Every row gives one point. The points of each table are mixes of a few directions, plus a little noise. How many directions does each table use, and how many do they share? Where both have some left over, give the other angles between the two spaces (their principal angles), to ten degrees, smallest first.
(in the rows, 128 means zero)

First:
[[130 121 119]
 [144  56  30]
 [128 127 126]
 [115 190 217]
 [121 157 166]
 [121 164 177]
 [139  79  63]]
Second, 4 rows:
[[113 188 211]
 [125 145 152]
 [140  70  49]
 [133 107 101]]
Directions: first 1, second 1, shared 1

First (7 x 6):
[[124 147 134 123 108 131]
 [175 195 177  97  24  99]
 [147 127 135 124 118 117]
 [ 83  69  83 157 224 156]
 [ 63 129 101 143 169 167]
 [201 126 160 111  80  83]
 [104 102 105 142 172 143]]
Second (7 x 6):
[[115  99  45 133 150  85]
 [160 214 249 140 148 179]
 [143 103  81 138 116  97]
 [127 170 185 141 134 144]
 [ 83 147 169 125 131 147]
 [140  94  94  91 137 148]
 [128  68  72 127  79  97]]
Directions: first 2, second 4, shared 0; angles 30, 50

First:
[[103 121 155 111 153 160 112 131 105]
 [176 143  84 158  77  63 142 117 158]
 [134 131 126 131 120 117 122 124 125]
 [173 143  90 155  80  65 134 115 149]
 [ 81 107 152 104 181 205 155 152 136]
 [147 134 110 140 108 103 136 124 142]
 [ 48  97 184  83 216 249 141 159 112]
 [170 148 113 147  80  56  89 101 107]
 [ 98 117 154 109 160 171 124 137 114]
 [150 136 112 141 104  95 125 119 133]]
Second (7 x 9):
[[139 166 162 151 155 132 102 116 108]
 [117 113  98  90  55 101 183 161 174]
 [124  87 110  99  74 115 144 138 145]
 [140 165 166 173 210 155  76  97  82]
 [130 220 158 140 120 106 157 151 150]
 [116  94  87 118 141 138 150 132 139]
 [131  49 116 124 142 151  84  99  97]]
Directions: first 2, second 3, shared 0; angles 30, 60

First, 8 rows:
[[130 126 129 126 130 129 131 129 127 129 125 128]
 [143 249 151 173 104  76  31 150 189 123 168  73]
 [128 127 129 126 129 128 129 126 125 126 127 128]
 [120  74 118 109 140 151 173 119 101 131 109 153]
 [126 109 123 121 131 136 143 124 118 129 120 136]
 [121  69 117 106 140 154 177 117  98 131 108 154]
 [121  79 117 110 138 148 169 119 103 129 111 151]
 [136 191 139 151 114 100  76 139 160 126 149  98]]
Second, 11 rows:
[[117 104 142 148 147 131 155 131  86 162 103 129]
 [134 152 123 119 109 120 104 130 158 111 156 119]
 [149  94 129  72 145 129 114 120 157 107 110 120]
 [120 204  96 166  82 131 109 127 158  89 179 151]
 [149  80 130  69 156 135 123 117 148 109  95 126]
 [ 96 168 121 212 112 136 160 135  77 155 138 153]
 [141  58 165  80 166 115 131 132 113 168  94  87]
 [125 153 107 142 115 138 128 122 138 102 136 152]
 [114 198 126 175  80 108 106 144 139 137 194 111]
 [121 125 122 144 134 139 145 124 111 128 113 146]
 [142  71 146  82 162 128 132 125 123 140  91 112]]
Directions: first 1, second 3, shared 0; angles 30

First (11 x 18):
[[154  70 113  82 214 165   7 162 109 168  95 134 115 174 192 186 127  56]
 [137 128 133 129 138 129 144 132 132 110 132 121 128 121 128 130 119 130]
 [ 99 156 127 150  69 105 149 105 131 144 136 143 133 117  98  96 147 155]
 [109 177 142 167  60  98 239 100 145  85 161 120 138  85  74  84 125 191]
 [135 104 120 106 161 143  68 143 119 152 109 133 122 152 154 151 132  97]
 [162 109 134 116 182 144 146 149 133  87 132 104 128 124 148 150 101 118]
 [160 133 148 136 156 131 221 138 146  48 153  91 133  98 120 131  89 152]
 [123 149 136 145 101 113 189 118 136  98 144 121 134 105 103 108 121 158]
 [ 62 174 114 158   7  88 116  81 120 199 126 170 135 126  77  72 182 162]
 [152 106 130 114 174 144 113 145 128 114 123 115 125 135 149 152 113 110]
 [121 101 108 103 147 141  15 137 109 200  96 154 120 168 159 152 153  79]]
Second:
[[112 155  93 154 132 134 162 115 170 117 145 131 149 117 144 101 113 133]
 [129 103 147  79 125 117 103 126  34 152 152 125  74 150  58 112 166  99]
 [128 145  84 119 172 143 168 122 130 109 192 118 133 123 141  80  99  93]
 [178  86 191  79 139 131  82 146  91 140 114 125 170 127 215 158  83 102]
 [ 93 166 205 145   8  59 170 118 121 126 101 170 195  92 147 150  95 182]
 [124 105  77 156 141 168  56 103 169 183  77 123  91 158 111 109 203 141]
 [154 134 142 139 117 128 127 164 140 105 142 106 111 116 100 168 126 143]
 [105 130  83 153 190 146 156 128 170  91 102 126 103 141 107 145 140 130]]
Directions: first 2, second 6, shared 1; angles 30
